Every row gives one point. The points of each table are mixes of a few directions, plus a little noise. Count the directions of each table, and those that both share. Where both have some left over, give the other angles between the two spaces (their principal angles), to ten degrees, smallest first.

First (7 x 3)
[[ 76  -9 -10]
 [  6 -54  -6]
 [-16 -38  -1]
 [-56  50  11]
 [ -5   0   0]
 [-14  71   7]
 [  8 -22  -2]]
Second (7 x 3)
[[-25  42   6]
 [121 -22 -16]
 [-51  -3   6]
 [-10  11   2]
 [-23  -9   2]
 [ 16 -16  -3]
 [-29  -2   3]]
Directions: first 2, second 2, shared 2

First (7 x 6)
[[ 61 -13  -9  27 -10 -15]
 [-39 -28 -11 -14  31 -12]
 [-85  39   9   0 -17  30]
 [ 50  -8 -71  -7 -54  11]
 [  0  66  55  39 -35  25]
 [-14   4   7  27   0  -4]
 [ 27 -61  21 -71  84 -34]]
Second (6 x 6)
[[ -3 -30 -25  17  12 -18]
 [-36  -7 -59  40 -34   3]
 [  1 -39  -6   4  35 -27]
 [-94  10 -31  21 -17  15]
 [ 66   3  44 -30  20  -6]
 [ 67  64  78 -52 -16  33]]
Directions: first 4, second 3, shared 3

First (9 x 9)
[[  27  -17   14    5   -8    8    3  -12  -11]
 [ -94   14  -61  103   48  -60   19  -90  -39]
 [  39  -71  -18   -8 -111  -16   27   44  -23]
 [  30   -4   20  -23  -10   18   -6   17    8]
 [  17   14   20  -27   11   19  -12   17   18]
 [ -37   39  -10   -8   39   -2  -10    6   22]
 [  12  -14    5   20   -2   -2    5  -22  -16]
 [  -9   13   -7  -35  -13    4   -4   46   25]
 [  16   28   32  -23   43   28  -20   -2   18]]
Second (8 x 9)
[[   8  -23   -9    1  -35   -8   10   12   -9]
 [   9  -26  -10    2  -41   -9   11   13  -10]
 [  24  -68  -28    4 -105  -24   29   34  -27]
 [   5  -15   -6    1  -23   -5    7    7   -6]
 [ -27   78   31   -4  121   27  -34  -38   31]
 [   6  -19   -8    1  -29   -6    8    9   -8]
 [  -1    3    1    0    4    1   -1   -2    1]
 [ -24   70   28   -5  109   24  -31  -35   28]]
Directions: first 3, second 1, shared 1

First (8 x 12)
[[  -7   -3  -51  -46   74   38  -38  -38   48   35  -41   71]
 [  38   22   53   23  -78   15    7   52  -42    8  -27  -59]
 [  -9   -7   34   26  -54  -32    6   11   31  -31   23  -32]
 [   4    8  -19   -5   37  -43   14    4    6   27  -11    7]
 [   2    2   40   -9    0    9   36   29  -19  -46   14  -19]
 [  28   -5  -31   47  -26  -49    5  -17   -7   62    8  -23]
 [-101   27   -2  -23  -37   15  -97    3  -44  -57   13   15]
 [  43  -41  -27  -16   86   47   67  -44   26    4   25   39]]
Second (10 x 12)
[[  57   -3   -9  -21 -115   91  -55    3    9   47   18   -5]
 [  43   24  -28   -9   -9  -10  -21   16   -5   84  -49    2]
 [ -39  -11   19   13   48  -44   36   -5   20  -55   13    1]
 [  54  -19   30  -20  -41   16   26   15   92   -2   17   -7]
 [   5   -8   27   -1   71  -26   69   12   15  -34   -8    0]
 [ -61   10  -18   21   37  -40  -15  -15  -46  -20   -3    6]
 [  -9  -12   22    3   18  -54   30    2   75  -28   10   -2]
 [  37  -10   12  -16  -55   72   -9    2    2    2   22   -4]
 [ -91   28  -60   31   -7  -14  -95  -33 -121   15   -5   10]
 [   5    3    5   -1   52    9   37    7  -40   -9  -16    0]]
Directions: first 6, second 4, shared 3; angles 30

First (11 x 18)
[[-32  61  -9 -32 -59 -51  68 -18  10 -60  28  67  -8  21 -27  -1   2  10]
 [ 38 -14 -66 -14  21   3  -4 -17 -52 -26   7  10   7 -35  18  15 -14  14]
 [ 15 -46  -9  15  31  37 -71  44  39  28   0 -87  -6 -13  59 -16  -5 -16]
 [ -2 -23  76  34  28  14  19 -30 -43  57 -44  16  15   3 -55  14   3  -6]
 [-36  80  -8 -28 -64 -44  45  -8  26 -42  27  70  -6  36 -36  -1  18  19]
 [ 29 -49 -25   6  35  29 -47  22   5   9   0 -61  -2 -27  50  -6 -12 -10]
 [-10  24  42  18   2  11  -6 -10 -10  43 -22  25  10  23 -45   9  22  12]
 [  8  11 -16  17  16  41 -94  41  38  49  -3 -42   3  13  22  -5  28  14]
 [-11   4  56  30  14  24 -33   7  13  63 -27 -11   7  22 -29   1  22   1]
 [-14 -30  15 -17 -17 -39  80 -15   0 -54  13  -3 -13 -15  12 -10 -36 -31]
 [ 18 -18 -55 -29  -5 -25  43 -16 -29 -67  23  11  -6 -31  29   1 -29  -5]]
Second (10 x 18)
[[  -9  -31   -3   32  -29    9    5  -46   39  -21  -56   -9  -17    9
    11   23   20   22]
 [  19   66    7  -69   62  -19  -10   98  -84   45  121   19   37  -19
   -24  -50  -42  -47]
 [   1    2    0   -2    2    0    0    3   -3    1    4    0    1   -1
    -1   -2   -1   -2]
 [   3   11    1  -11   10   -3   -2   16  -14    7   20    3    6   -3
    -4   -9   -7   -8]
 [ -17  -59   -6   62  -55   17    9  -87   76  -40 -108  -17  -33   17
    22   45   38   42]
 [   2    6    1   -6    5   -2   -1    9   -7    4   11    2    3   -1
    -2   -4   -4   -4]
 [  -2   -7   -1    7   -6    2    1  -10    9   -5  -12   -2   -4    2
     2    5    4    5]
 [ -11  -38   -4   40  -36   11    6  -56   48  -26  -69  -11  -22   11
    14   28   25   27]
 [  18   62    7  -65   58  -18  -10   92  -80   42  114   18   35  -18
   -23  -47  -40  -45]
 [  -4  -13   -1   13  -12    3    2  -19   16   -9  -23   -4   -7    4
     4   10    8    9]]
Directions: first 4, second 1, shared 0; angles 80

First (10 x 24)
[[  20  -20   22  -71   51  -83   69  -26   66   14   -2   15  113  111
   -13    6   56  -20   66   64  -54  -52   41   38]
 [ -15   27  -11   67  -36   73  -65   28  -57  -17    6  -15 -101  -93
     6  -11  -44   18  -64  -50   50   30  -38  -32]
 [   0   36   24   44    9   39  -41   27  -19  -22   13  -12  -54  -27
   -12  -20   -1   13  -45    2   21  -33  -22  -11]
 [ -21    8  -30   54  -52   68  -52   15  -59   -6   -1  -11  -93 -100
    18   -1  -58   14  -49  -65   46   65  -34  -32]
 [   2  -10   -2  -19    4  -17   19   -9   12    7   -3    5   24   20
     1    6    7   -5   16    8  -10    1    8    6]
 [  -2  -41  -28  -44  -15  -35   42  -30   15   25  -14   13   50   19
    15   22   -6  -13   46  -11  -19   45   21   10]
 [  -1   64   35   80   11   69  -76   47  -37  -38   20  -22  -97  -53
   -18  -35   -3   23  -78   -1   39  -52  -39  -23]
 [   9  -25    0  -53   19  -57   53  -25   40   14   -7   13   77   66
    -2   11   28  -15   51   31  -38  -10   30   24]
 [   4  -43  -19  -58    0  -54   57  -34   32   26  -12   14   77   49
    10   22   12  -18   59   10  -33   26   29   19]
 [   2    7    9    0    9   -2   -2    2    4   -4    3   -3    2    9
    -6   -3    7    0   -4   10   -2  -15    0    0]]
Second (9 x 24)
[[   6  -15    1  -31   12  -32   29  -14   22    8   -3    7   44   36
    -1    6   17   -7   29   18  -20   -7   17   13]
 [  15   41   48   15   50   -5  -13   23   20  -24   15   -9    2   39
   -28  -23   43    6  -18   53  -11  -89   -3   13]
 [  16   24   40   -6   48  -22    8   11   29  -15   10   -3   29   55
   -23  -16   45    0    3   54  -21  -77    7   18]
 [  21   32   52   -8   63  -30   11   13   39  -19   13   -3   39   71
   -31  -20   57   -1    3   70  -26  -99   12   23]
 [ -14  -46  -50  -22  -52   -3   20  -27  -16   28  -16   11    7  -34
    30   27  -42   -8   25  -52    7   93    6  -10]
 [ -19  -33  -50    3  -58   22   -5  -14  -33   20  -13    4  -28  -62
    28   21  -53    0    1  -64   22   94   -6  -20]
 [ -23    3  -34   53  -59   70  -53   15  -61   -2   -3   -9  -95 -105
    21    2  -62   13  -49  -72   50   73  -34  -36]
 [  18   -1   29  -43   49  -56   42  -10   49    2    3    7   76   86
   -18   -2   52  -10   39   61  -40  -61   27   29]
 [ -20   -6  -37   37  -56   53  -38    6  -50    4   -5   -5  -73  -87
    23    7  -56    9  -33  -67   39   74  -24  -29]]
Directions: first 2, second 2, shared 2

First (8 x 32)
[[ 17  23 -16 -37   4  81  -5 -48  64 -52  23  93 -20  -1 -18  23  50  45
  -18   2   1  17  23   8 -28  19  -6   3 -14 -17 -57  -9]
 [-13 -24   5   5  10 -36  -9  25  12  -7  -6 -14  17   4   5 -19 -27 -36
  -17 -25  18 -15   0  -7   3   4 -11 -23 -28   3  -8  -6]
 [ 23  49   0  18 -35  26  37 -26 -93  82  -5 -60 -34 -10   1  35  32  61
   75  74 -57  28 -28  16  18 -33  37  66 104   6  89  28]
 [-13 -35   3  15  10 -42 -35  26   6 -37  -7   5  28   1  12 -22 -37 -42
  -34 -36  30 -13  19 -14  -1  20 -15 -36 -52   2 -35  -8]
 [  3  -1   2  18  -9 -15  -7   4 -38  10  -7 -21   3  -5  10   2  -9   1
   11   9  -6   5   1  -1   8  -2   7   7  13   3  15   7]
 [-17  -7   4 -46  28  12  36   7  91   8  10  14  -2  15 -27 -15   8 -19
  -19 -25  11 -27 -24   6  -5 -11 -15 -16 -19  -4  -8 -16]
 [ -6   0   9  17  -7 -35  21  20 -44  54 -12 -65   1   2   5  -5 -16 -11
   28  15 -14  -6 -27   1  20 -22  11  14  34  10  56  10]
 [  6 -10  -7   8  -2   9 -42 -10   4 -58   5  48   9  -7  10   2  -2   1
  -27 -16  17  12  35  -8 -14  27  -8 -16 -37  -6 -53  -5]]
Second (11 x 32)
[[  94   60  -57  -20 -114  -21  -10  -45  -42   -8  -68   -3  -56  -31
    40   -6   15   63   85   11   -3  -15   45  -48   23   13    8   15
   109   26   36   22]
 [  -1  -26  -15    6   20  -19  -35    3   39  -50    6   35   35   -7
    -7  -25    2  -14  -39  -33   27   -4   37   -2  -14   24  -10  -35
   -55   -9  -50   -4]
 [  -9  -11   11   -6   -1    7  -14    7   10  -32    1   26   -7    7
    13    5  -24  -22  -21  -17   16   -3    1  -11   -6   13  -15  -14
   -29    2  -34  -14]
 [ -41  -13   32    7   45   18   27   19   -3   37   29  -23   10   17
   -19   15   -2  -17  -15   16  -16    9  -41   27   -3  -22    5   14
   -17   -8   16   -5]
 [ -22  -21   15    0   22    5  -13   13   19  -26   12   22   10    9
     1    1  -17  -27  -34  -18   14   -1   -1    1  -10   10  -13  -16
   -45   -5  -35  -14]
 [ -41  -18   40   -2   29   25   12   21    3    4   22    4   -5   22
     1   21  -28  -35  -27    0   -1    4  -36   10   -6   -7  -11    4
   -34   -2  -14  -19]
 [   5   -1   -9    4    5   -8   -2   -3    5    1    1   -4   11   -6
    -7   -8   12    7    0   -1    0    1    9    4    0    0    4   -3
     0   -3    3    6]
 [  33   15  -43   14   -4  -31    5  -20   -4   29   -7  -30   26  -24
   -23  -28   51   44   30   14  -13    3   28   11    7   -9   26    6
    40   -6   40   29]
 [  -8  -27  -14   14   37  -21  -23    4   37  -27   16   17   47   -8
   -21  -28   17   -8  -37  -23   17    1   29   12  -13   13   -1  -28
   -50  -15  -31    3]
 [  26   59   13  -18  -67   28   57  -16  -77   81  -29  -58  -77    6
    24   42   -3   37   89   59  -46    1  -52  -10   29  -36   17   64
   121   24   92   11]
 [ -33  -20   28   -1   27   16    0   17   11  -10   18   12    3   16
     0   11  -22  -31  -31   -8    6    2  -19    6   -8    1  -11   -6
   -39   -3  -24  -16]]
Directions: first 3, second 3, shared 1; angles 60, 90

First (8 x 32)
[[  -4   -7   29  -18  -39   54   29   -1   29   15  -21   22   -1    4
   -31   55  -62   22   68   18   -6   68  -19    5  -21    2   26  -11
   -38   44    2   12]
 [ -60    5  -32    9  -51   65   13   17    8   -2   -6   -5    2    1
   -32   34  -25   52   66    4  -18  -12  -28    2    3    9    0  -76
   -93   -3   54    7]
 [   2   31    3    6   62  -54  -29   47   -3  -29   60  -23    5   36
    21  -40   28    0  -36   11   -8  -62  -19  -37  -44   11  -74   -9
   -11  -16   25  -14]
 [ -28   50   -4   29    4  -15  -77   62    0  -50    9  -30   24   37
    15  -37   33  -13  -17   25   10 -102  -60   -1   15   22  -46 -121
     2   -5   21   12]
 [  35  -46   24  -16  -30   15   37  -42    3   32  -35   23  -21   -6
    12   28   11  -10    0  -53    4   57   40   21   33    4   27   58
     9  -21  -65  -12]
 [  31  -10  -11  -31    9    3   31  -19  -10   41  -10   17   10  -20
    20   -5   -5   -4  -35   13   17   28   23    3   35  -10   38   61
    34   10  -23    2]
 [  -1    7    4   32   36  -57  -36  -11  -12  -36   17  -17  -10  -11
    -6  -32   22  -33  -22   -5   -5  -22   13   -3  -37  -14  -18   12
    50   -6    8   -4]
 [  25  -29  -13  -11    7  -11   33  -51  -16   31  -15   14  -10  -41
     1   -2   -1  -14  -24  -13    6   46   50   10   15  -23   46   86
    46   -2  -22   -3]]
Second (11 x 32)
[[ 88 -19  30 -65  -9 -32  33  15  43  55 -14  12   0  23  46 -21  22  -3
  -30  -3  34  47  -5  55  39  16  12  49  19  26 -78 -17]
 [ 91 -27  61 -62  -7  -8  38   1  34  52 -22  30  -2  32  46  11   5 -14
  -26 -16  28  67   6  26  34  20  12  68  26  19 -99 -13]
 [ 35   1 -22 -31  -4 -39   8  22  26  28   2 -15   4   0  22 -45  30  11
  -21  13  23  -6 -14  53  27   3   5   2   2  17 -11 -11]
 [ 50 -26  50 -31 -25 -10  27  -4  48  22 -17  13 -19  16  -4  19 -15   1
   36 -14   6  76  -4  42 -20   8   9  29  -7  34 -49 -11]
 [-73  29 -87  43   0 -27 -36  17 -10 -36  26 -49   3 -36 -39 -51  18  27
   21  29 -13 -76 -21  24 -22 -21  -9 -78 -32  -2 104   3]
 [ -1   7 -43  -6 -13 -43  -5  21  29   5   9 -32  -4 -14 -12 -48  22  23
   15  19   8 -16 -22  63  -6  -7   1 -32 -21  23  33  -9]
 [ 25 -20  56 -10 -10  21  18 -17  13   6 -16  25 -11  16  -3  43 -26 -12
   22 -20  -5  57  10 -12 -17   7   4  32   3   8 -43  -1]
 [-36  20 -30  23  27  20 -20  -2 -49 -16  11  -1  19  -8  13  -5   9  -8
  -42   7  -4 -61  10 -53  25  -4  -7 -12  16 -36  26  12]
 [-36   4  25  33  22  58 -11 -26 -54 -27  -2  27   8   5  -1  53 -27 -23
  -14 -16 -21 -14  25 -92  -2   0  -7  12  18 -40  -1  17]
 [-90  18 -43  64  -4  13 -33  -8 -22 -56  17 -26  -7 -29 -61   6 -19  15
   53   9 -34 -41  -7 -21 -55 -20 -11 -66 -35  -9  95  12]
 [-51  12   2  41  23  49 -19 -21 -57 -33   5  15  10  -3  -7  37 -20 -17
  -14  -8 -22 -34  20 -84  -3  -4  -9  -5  12 -40  23  18]]
Directions: first 6, second 3, shared 2; angles 80
